Every row gives one point. A path goes straight from each point to the next, and from the last back to the first. The post is the endless flat space through its rows: a point in 2 columns, a line in 3, a plane in 4, and so on, so that a path can go around it. Count how often the path circles the post. Going back the other way cancels.

Post:
[[-18 -31 -35]
 [-12  -3  18]]
Path, 8 rows:
[[-41 -33   9]
 [-38 -15 -18]
 [-12  30  -8]
 [ 12   6 -42]
 [ -4  23 -38]
 [ 14 -16 -49]
 [ 23 -34 -15]
 [-26 -50   5]]
Times around: 1

Post, 7 rows:
[[  1 -34 -45 -11  13 -16  60 -59]
 [ -3   5   4 -27  24  26 -38  32]
 [ -5   5  -4  11  26  52  11 -48]
 [-14   5 -37  47  45  14  12  -4]
 [  7  -7 -20  19 -23  16  12  46]
 [  0  12  39  20  19  19 -37  30]
 [-24 -13 -15 -11  38  14  56 -23]]
Path, 14 rows:
[[-15 -17 -12  29  39  14  10 -22]
 [  6  -4  -3 -22  30  40  12   4]
 [  7 -10 -37   4  14  31  31 -10]
 [-12 -23   8  -7  32  42   9 -11]
 [-12 -12 -17  17  13  11  -1  -5]
 [-37   8  -6 -20  43  13  14 -32]
 [ -3  26 -46  20  57 -15  54 -37]
 [  6  24   0  32  22 -24  15 -25]
 [ -9  25 -45  -4 -12  11  28  -4]
 [ 26   9  36 -10  35  23  46 -38]
 [ 37 -39 -35   6   2  23  14  -7]
 [-14 -52  -8   0  27  18  18 -38]
 [-32   0 -14  31  13  29  10 -40]
 [-15 -30 -12  17   4 -12 -29 -13]]
Times around: 1

Post, 10 rows:
[[-14  15 -10  13   9   1 -11  10  -4   5  26]
 [-14   6 -26   2 -17  11  16  29  -6 -18  -8]
 [-21  14  17  -6   7  -7  25   0  -6   6  -7]
 [ 11   7   2  -6 -16 -12   0 -11  -7   5 -37]
 [ -2  -5   6 -22 -20 -15  -6  -1 -12 -11  12]
 [-10  30  60   0  18   0  12  11  -5 -10  -5]
 [-21 -21  -5 -21 -12  -7 -28   2  -1  -3  14]
 [  8  -3   9  11  -8  -6 -22   1 -38  26 -18]
 [  9  17 -23 -17  33 -19  -2  23 -17  -9   1]
 [-16  11  15  13 -19 -12  16  19   6   8  -9]]
Path, 22 rows:
[[-16   3  15 -19  10   7   7  19  -2  31 -31]
 [ -5  17 -17   4 -22  -4 -10  13 -15  15  -5]
 [-16  15   0 -11  18  -7  11  13 -25 -18  -6]
 [ -4  -1  22  -6   9 -25  -5   6  -6  -8   1]
 [ 21   6 -18   3  -8   7  -2   4   3 -18  25]
 [-15  -8  10 -37 -12  15   3 -10  14  -9 -22]
 [ -6  18  12 -11  -8   5   5   1  14  -5 -24]
 [  9 -13  17 -19  -3   9   0   8 -10   8 -17]
 [-12 -16  -8   3   2 -12  16  14 -13  -3  -6]
 [  3   7   6   2  11 -43   1   9 -13  -3  -1]
 [-41  14   7   6 -15  21  -8  -4 -31  -1   1]
 [ -2  19  27   1  -5   6   2  41 -15   0 -15]
 [  2  10  11 -26   1   4   1   2  -3  11  19]
 [ -6  29  -9 -12 -31  10  16   7 -20 -18 -15]
 [-29  17  -4   6   5  20  -9 -11  10 -25 -17]
 [-25  -3   6   1  25  -5   2  -5 -25 -13  14]
 [  2   4  -9   3  26  -7   5  18  -9   8 -12]
 [ 15  20   9 -11  22 -18  12   4  -4  44 -19]
 [ -6   4  17  -9 -21 -28  -8  28 -18  11 -13]
 [-25  15  -9  19  -9  12  -9  12  -9  -5  -9]
 [ -8 -16  -7  16 -13  -8 -19  -3   5  12 -32]
 [  6  -3  22   9 -10 -11  -7  11 -16  18  -6]]
Times around: 2
